Every row gives one point. The ring and each string are closed loops that go straight from each point to the next, and from the last back to the first. Before rounding, they use only three directions, however many columns there are. Count how often each string passes through the ring. Passing back the other way cancels.
In the rows, 128 means zero.

Ring, 10 rows:
[[114 134 181]
 [ 87 136 173]
 [ 77 135 155]
 [ 92 140 122]
 [130 149  91]
 [164 153  77]
 [192 144  85]
 [190 131 111]
 [176 124 140]
 [147 127 171]]
String, 8 rows:
[[ 69 112 159]
 [119 133 128]
 [132 135  87]
 [205 146  59]
 [215 146 101]
 [192 155 136]
 [129 129 151]
 [ 86 108 170]]
Times through: 1

Ring, 6 rows:
[[130 176 114 103 175 211 173 119 144]
 [124 165 119  89 165 156 130 147 130]
 [119 135 133  96 128  78  82 146 115]
 [118 114 146 127  92  65  86  95 124]
 [126 129 137 142 111 138 144  64 136]
 [132 158 121 132 151 207 186  75 144]]
String, 28 rows:
[[104 139 153  87  94  53  49 136 164]
 [117 138 138 105 119  97  95 121 137]
 [128 130 126 117 136 110 118 121 101]
 [130 119 123 115 138  82 103 136  74]
 [120 121 131  97 127  47  65 158  89]
 [107 144 144  75 115  56  49 162 147]
 [108 152 139  70 128  73  59 169 147]
 [123 147 121  82 157  98  91 174 101]
 [134 140 110 102 172 126 127 156  73]
 [134 142 112 109 166 141 139 138  86]
 [138 154 102 100 190 165 153 155  79]
 [121 199 114  69 188 212 152 158 168]
 [113 211 125  67 172 226 152 140 212]
 [115 189 131  85 151 196 143 120 196]
 [124 158 127 107 145 161 140 113 145]
 [116 180 132  93 144 184 140 113 188]
 [115 207 125  77 168 232 161 125 211]
 [131 190 105  89 198 231 181 141 140]
 [141 156  99 109 196 189 174 142  79]
 [137 137 111 120 165 148 151 124  80]
 [123 157 125 102 148 151 132 124 139]
 [112 170 137  88 133 147 113 125 180]
 [107 178 139  69 136 132  91 150 188]
 [117 153 135 101 130 131 114 118 154]
 [133 130 118 119 150 123 132 124  85]
 [130 123 120 108 147  84 101 148  71]
 [118 119 133  93 124  36  55 164  89]
 [108 128 147  87 102  34  42 152 133]]
Times through: 1

Ring:
[[162 129 151 125 163 125 145 142 113 143 125 161 106 103]
 [128 137 130 101 154 120 109 145 119 160 127 145 101  96]
 [ 84 141  98  76 139 121  84 143 132 167 131 110 108 105]
 [ 71 135  95  72 131 125  90 141 138 168 133  97 109 115]
 [ 74 116 119  84 121 135 124 137 142 166 135  95 105 131]
 [103  97 152 110 123 145 174 132 139 152 135 107 105 147]
 [141  96 159 134 138 149 211 126 135 126 132 119 121 156]
 [167 103 153 146 154 148 222 123 130 108 129 128 136 156]
 [189 116 148 151 170 140 211 126 121 103 125 145 139 141]
 [187 122 153 145 171 134 188 132 115 117 124 158 126 124]]
String:
[[ 60  92 154  87 101 143 144 138 145 181 139  94  83 141]
 [ 71  96 136  93 109 147 160 131 149 160 138  83 105 154]
 [ 88  75 185 111 103 153 192 134 143 168 139 106  84 156]
 [105  97 134 114 125 151 194 124 147 132 135  89 127 165]
 [122 124  96 112 149 141 171 123 142 115 131  92 150 153]
 [138  96 139 135 139 154 225 118 143 109 133  99 142 174]
 [145 115 110 130 153 148 206 118 141  99 130  97 158 166]
 [142 121 114 123 154 140 180 125 135 114 129 110 144 147]
 [149 105 165 132 145 141 188 133 126 137 130 138 110 135]
 [171  95 189 149 148 145 216 132 121 131 129 152 106 140]
 [208 106 160 168 172 148 249 119 123  86 125 146 149 157]
 [217 123 126 167 188 145 241 115 124  67 122 138 174 158]
 [182 134 104 141 179 137 195 121 127  87 124 125 166 144]
 [173 134 111 134 174 134 181 125 126 101 125 129 153 136]
 [144 125 128 120 155 133 161 132 127 129 128 128 126 129]
 [174 105 198 142 153 133 181 142 110 150 127 176  86 111]
 [184 109 205 145 159 129 175 146 104 153 125 190  80 100]
 [156 108 190 130 148 131 162 145 112 160 128 169  81 106]
 [173 118 206 132 158 120 138 155  98 174 124 202  63  77]
 [149 141 143 110 164 116 108 149 109 160 125 166  95  84]
 [130 148 126  96 160 112  84 151 112 167 126 156  95  78]
 [112 156  80  85 160 116  85 141 126 147 127 119 127  99]
 [117 135 109  98 150 126 121 137 129 146 129 120 120 116]
 [112 122 145  99 139 127 121 144 124 168 131 136  91 107]
 [ 92 124 144  86 131 123  99 149 125 185 132 133  79  99]
 [ 57 143  89  59 129 118  59 147 136 183 133 100  99 100]
 [ 38 161  28  43 135 118  45 137 149 162 134  61 137 114]
 [ 74 141  71  73 137 127  96 134 143 151 133  83 131 125]
 [101 126 110  95 139 132 130 135 136 148 132 105 120 128]
 [100 109 151 100 127 135 140 140 132 168 133 122  91 123]
 [ 71  95 166  90 106 139 136 143 137 188 137 112  73 128]]
Times through: 4

Ring, 7 rows:
[[152 124 110 145 107 115 123 165 130 130 108 146  98 138]
 [157 144 104 152 122 122 141 133  72 126 143 126  68 135]
 [144 148 108 147 147 130 152  97  46 126 163  99  71 136]
 [123 120 115 138 161 132 147  94  99 130 132  97 129 145]
 [113  96 122 129 153 127 132 118 162 134  95 112 170 149]
 [110  82 130 120 133 119 110 154 212 138  66 133 183 149]
 [127  94 127 125 108 112 102 180 204 136  69 151 151 144]]
String, 27 rows:
[[130  94 109 144 142 125 136 134 169 133  85 132 174 152]
 [118  70 115 137 144 123 127 144 222 137  54 139 220 158]
 [ 97  66 138 110 135 118 101 161 249 141  46 134 212 153]
 [125  73 116 136 126 117 116 168 230 137  48 153 204 154]
 [135  96 112 141 125 119 124 157 181 133  78 144 162 148]
 [128 106 122 130 123 118 117 153 163 134  93 134 136 143]
 [149  98 105 150 110 115 123 175 183 132  73 161 153 148]
 [155 105 110 146  88 108 109 200 186 132  72 174 127 142]
 [145 124 121 133  97 111 108 180 145 132 103 149  89 134]
 [124 127 133 118 120 117 111 147 126 133 122 119  89 133]
 [142 123 112 142 124 120 130 143 121 130 116 131 108 140]
 [175 131  86 174 114 120 150 150 100 125 117 153 101 143]
 [187 147  83 178 101 117 148 159  73 122 133 157  63 137]
 [178 134  86 174 109 119 147 155  97 124 119 155  92 141]
 [163 124  96 162 115 119 140 153 118 127 110 149 109 142]
 [180 124  88 172  92 112 134 184 132 126  97 174 101 141]
 [162 113 105 151  87 108 114 197 168 131  81 173 113 140]
 [152 101 105 150 103 113 120 182 182 132  73 165 145 146]
 [131 112 119 133 127 120 123 145 147 133 102 129 128 142]
 [112 106 138 111 122 116 102 156 173 137  94 124 129 139]
 [106  94 141 108 124 116  98 161 199 138  79 128 151 142]
 [116 105 131 120 131 120 114 144 164 135  97 122 138 142]
 [122 109 124 127 134 122 122 138 151 134 103 122 135 143]
 [ 97  94 143 105 142 121 106 136 185 138  89 110 159 144]
 [ 96  77 134 114 154 125 117 129 208 139  71 114 201 152]
 [119  72 108 144 158 129 141 125 205 135  62 130 226 161]
 [126  93 112 140 145 125 135 131 170 133  86 127 176 151]]
Times through: 0

Ring (10 x 14):
[[ 93 163  68 142 108 133 100  83 142 142 105 149 111 148]
 [107 151  85 156  97 118  87  86 142 121 110 149 101 129]
 [123 134 114 159 101 108  99 103 138 106 119 145 101 114]
 [142 110 154 154 115  99 132 132 132  92 132 137 110  97]
 [147  96 171 150 128  99 154 147 130  89 136 133 117  92]
 [138  94 168 145 139 106 167 150 133  96 134 132 123  96]
 [124 104 150 138 144 117 170 142 136 111 128 134 128 110]
 [110 123 123 129 144 130 165 129 137 130 121 137 131 129]
 [ 98 146  93 124 135 139 148 111 137 146 113 141 129 148]
 [ 92 160  73 131 120 139 121  93 140 149 107 146 120 153]]
String (19 x 14):
[[117  92 149 153 142 112 158 136 146 101 124 137 120  98]
 [112 103 140 138 149 123 171 137 142 117 123 136 129 113]
 [100 119 118 131 149 133 168 127 143 132 117 138 132 129]
 [ 85 136  88 137 138 138 142 104 149 141 107 145 125 140]
 [ 95 141  91 138 128 133 131 103 143 137 110 144 121 138]
 [113 138 112 130 129 128 145 118 133 132 119 139 125 135]
 [112 149 104 121 130 134 149 117 129 142 119 138 129 146]
 [ 89 178  56 126 113 144 111  82 137 159 103 148 120 166]
 [ 59 187   7 171  77 135  27  29 163 146  82 167  85 155]
 [ 81 167  44 172  82 123  45  52 156 129  94 160  87 138]
 [ 96 164  59 172  77 115  46  60 150 120 101 158  86 131]
 [125 142 111 151 101 111 104 104 133 113 120 144 105 121]
 [132 128 135 134 124 116 147 130 127 116 128 136 122 121]
 [120 124 123 154 114 111 119 113 139 107 120 142 109 112]
 [128 109 138 169 108  98 109 116 143  89 123 143 100  94]
 [136  93 157 174 112  91 117 126 143  77 128 141 100  80]
 [132 108 148 149 126 107 144 133 135 101 128 137 116 103]
 [131 113 146 139 132 113 155 137 131 109 129 135 122 111]
 [118 102 139 160 127 108 135 124 146  99 122 141 112  98]]
Times through: 0

Ring:
[[122 186  97  83 122 173 142 140 106 141 148 115 160 128]
 [120 151 110  77 105 153 130 129  91 142 172  89 157 107]
 [116 101 136 101  88 110 120 114  99 139 179  73 134  83]
 [116  82 151 134  86  82 119 106 126 133 159  82 113  78]
 [118  85 156 163  94  69 125 106 157 127 130 103  98  85]
 [120 118 148 186 115  80 141 117 189 122  91 138  92 109]
 [121 162 127 173 135 118 157 136 188 124  80 159 106 133]
 [122 195 106 139 142 156 161 148 163 130  94 157 130 145]
 [123 203  97 112 139 173 156 149 139 135 114 145 147 145]]
String:
[[124 239  81 106 155 201 170 164 143 136 100 164 156 165]
 [118 187 105 119 137 165 160 152 137 135 119 140 138 138]
 [117 156 119 125 123 140 149 139 136 134 130 124 129 121]
 [124 186 107 128 132 150 150 138 152 132 106 144 136 137]
 [128 226  89 121 148 178 158 148 159 132  88 166 149 159]
 [127 249  76 103 156 204 166 160 145 135  95 168 162 169]
 [120 207  92  95 139 187 160 156 121 139 129 137 155 145]
 [118 172 108 102 125 161 150 145 117 138 142 119 144 125]
 [120 155 118 118 117 137 141 131 132 135 133 118 135 117]
 [125 174 105  98 116 152 134 128 121 137 138 117 153 123]
 [124 159 111  99 111 144 131 125 117 137 145 108 149 115]
 [121 144 109  62  95 151 119 121  75 145 188  74 165  99]
 [114 108 125  62  83 135 117 120  60 147 213  52 155  79]
 [113 101 135  92  89 120 125 122  86 141 190  67 136  82]
 [113 101 138 109  93 112 128 121 103 138 175  78 127  85]
 [116 120 134 123 104 115 134 124 125 135 150  99 124  98]
 [122 127 132 131 104 108 128 116 140 132 134 109 124 102]
 [120  82 150 132  82  76 111  98 128 132 157  80 117  76]
 [115  56 160 128  73  67 110  98 113 135 178  61 111  61]
 [111  66 155 121  80  83 119 109 105 137 183  64 114  67]
 [114 105 139 121  98 108 131 122 117 136 161  89 122  90]
 [117 125 131 123 106 118 136 126 126 135 147 103 125 102]
 [120 125 130 118 101 115 128 118 124 135 149  99 130  99]
 [122 121 126  94  90 118 114 109 102 139 170  80 145  91]
 [120 129 115  60  88 143 115 117  69 146 198  64 163  90]
 [121 156 101  47  98 168 122 128  63 148 196  73 175 103]
 [117 166 101  63 112 175 139 142  76 146 181  89 165 114]
 [118 163 110  97 118 156 144 139 111 139 151 110 146 119]
 [121 159 116 117 119 141 142 133 131 135 133 120 136 120]
 [126 203  95 105 133 170 147 140 136 135 116 140 154 142]
 [129 247  76 100 152 201 160 155 143 136  97 165 165 166]]
Times through: 5
String:
[[121 132 135 155 115 104 139 122 163 128 112 128 111 111]
 [118 121 140 154 111 100 139 122 157 129 120 120 108 105]
 [121 114 144 164 106  85 131 112 169 126 111 122 104 101]
 [124  75 168 200  92  36 118  90 197 119  96 120  80  84]
 [123 110 146 166 103  79 127 107 170 125 111 120 104  99]
 [117 125 135 140 110 110 139 125 143 131 131 114 116 105]
 [116  91 157 177 104  72 137 115 170 125 116 116  89  93]
 [124  98 163 222 110  43 133 101 225 114  65 149  72 102]
 [126 134 144 200 121  77 139 112 213 118  64 158  91 119]
 [121 145 129 151 120 115 143 127 162 128 108 133 116 118]
 [124 170 123 168 134 121 153 133 188 124  78 160 112 135]
 [118 152 123 135 123 132 149 137 146 132 122 128 123 120]
 [120 201 103 132 146 168 167 156 155 132 100 157 133 148]
 [124 227  88 114 151 189 166 159 147 134 100 161 150 159]
 [127 211  93 112 138 172 150 142 145 134 105 150 152 148]
 [123 169 112 120 122 143 142 132 140 133 122 129 138 126]
 [126 203  94 102 132 172 147 141 132 136 120 138 155 141]
 [127 230  80  87 142 197 153 150 126 138 118 146 168 154]
 [124 230  81  89 146 201 161 158 124 139 119 147 164 156]
 [128 243  79 107 152 196 162 155 149 134  93 167 160 166]
 [125 193 105 131 136 154 152 140 157 131  99 151 137 142]
 [119 158 120 134 124 135 148 136 147 132 119 131 126 123]
 [118 171 120 158 139 137 164 147 172 128  92 155 113 136]
 [123 167 131 201 143 107 162 136 218 118  51 180  92 141]
 [125 144 138 192 125  89 144 119 206 120  68 159  96 124]]
Times through: 3

Ring, 10 rows:
[[165 129 134 151 171  92 143 147 152 128 145 141 118  92]
 [168 134 123 154 175  57 157 158 171 132 147 156 128  91]
 [155 135 117 149 161  51 159 153 173 133 140 154 137  97]
 [136 134 113 141 142  61 156 142 166 132 128 144 145 107]
 [103 128 115 128 112  96 143 116 144 129 108 119 150 123]
 [ 85 122 122 121  96 132 128  97 123 125  97  99 147 131]
 [ 82 120 128 119  92 154 120  90 111 122  96  90 143 132]
 [ 95 121 135 123 100 167 114  96 105 120 104  90 134 125]
 [126 124 139 134 128 150 120 115 117 121 123 107 124 110]
 [147 126 138 143 151 125 130 131 133 124 135 123 119 100]]
String:
[[132 142 116 137 120  85 147 143 151 127 127 135 151 110]
 [129 131 124 137 131 101 140 131 143 127 125 127 139 110]
 [153 126 121 150 173  54 158 144 172 134 137 150 128  97]
 [192 127 120 167 220   7 175 171 202 140 160 181 117  78]
 [183 140 122 158 182  46 161 171 178 132 157 166 128  84]
 [156 144 124 145 139  89 145 157 151 125 142 143 139  98]
 [138 134 127 139 134 105 138 136 142 126 130 129 136 106]
 [153 118 137 149 175 101 139 131 147 129 138 132 112  96]
 [163 118 146 151 180 121 131 132 137 125 144 128 102  91]
 [148 129 142 142 143 142 123 132 123 121 136 118 119 100]
 [132 142 131 133 107 139 126 136 121 119 128 116 141 110]
 [127 132 129 135 123 123 131 127 131 123 124 118 136 111]
 [128 139 129 133 110 133 128 132 124 121 125 116 141 111]
 [135 128 142 137 131 154 119 123 115 119 129 109 121 106]
 [145 112 149 145 168 144 122 116 124 123 133 113 102  99]
 [143 111 141 146 173 116 133 118 139 128 131 122 107 100]
 [137 126 131 141 145 110 136 129 140 126 129 126 127 105]
 [153 140 129 144 139 104 138 149 143 124 140 135 134  99]
 [178 136 130 156 176  75 149 162 162 128 154 153 122  86]
 [189 135 127 162 195  47 160 170 179 133 160 167 119  80]
 [171 149 117 151 153  55 158 173 171 129 151 161 142  91]
 [139 136 121 140 135  89 145 142 151 127 131 136 141 105]
 [143 124 122 146 164  68 152 135 164 133 131 142 129 102]
 [145 124 116 148 171  45 162 140 177 136 132 151 133 101]
 [132 121 121 142 156  74 150 127 160 133 125 136 132 107]
 [127 132 120 137 129  92 144 132 148 128 123 130 142 111]
 [126 146 110 134 110  78 150 145 154 128 124 137 159 113]
 [128 143 104 137 122  50 161 148 170 132 124 147 161 112]
 [133 146 105 138 121  53 160 152 168 131 127 148 161 110]]
Times through: 1
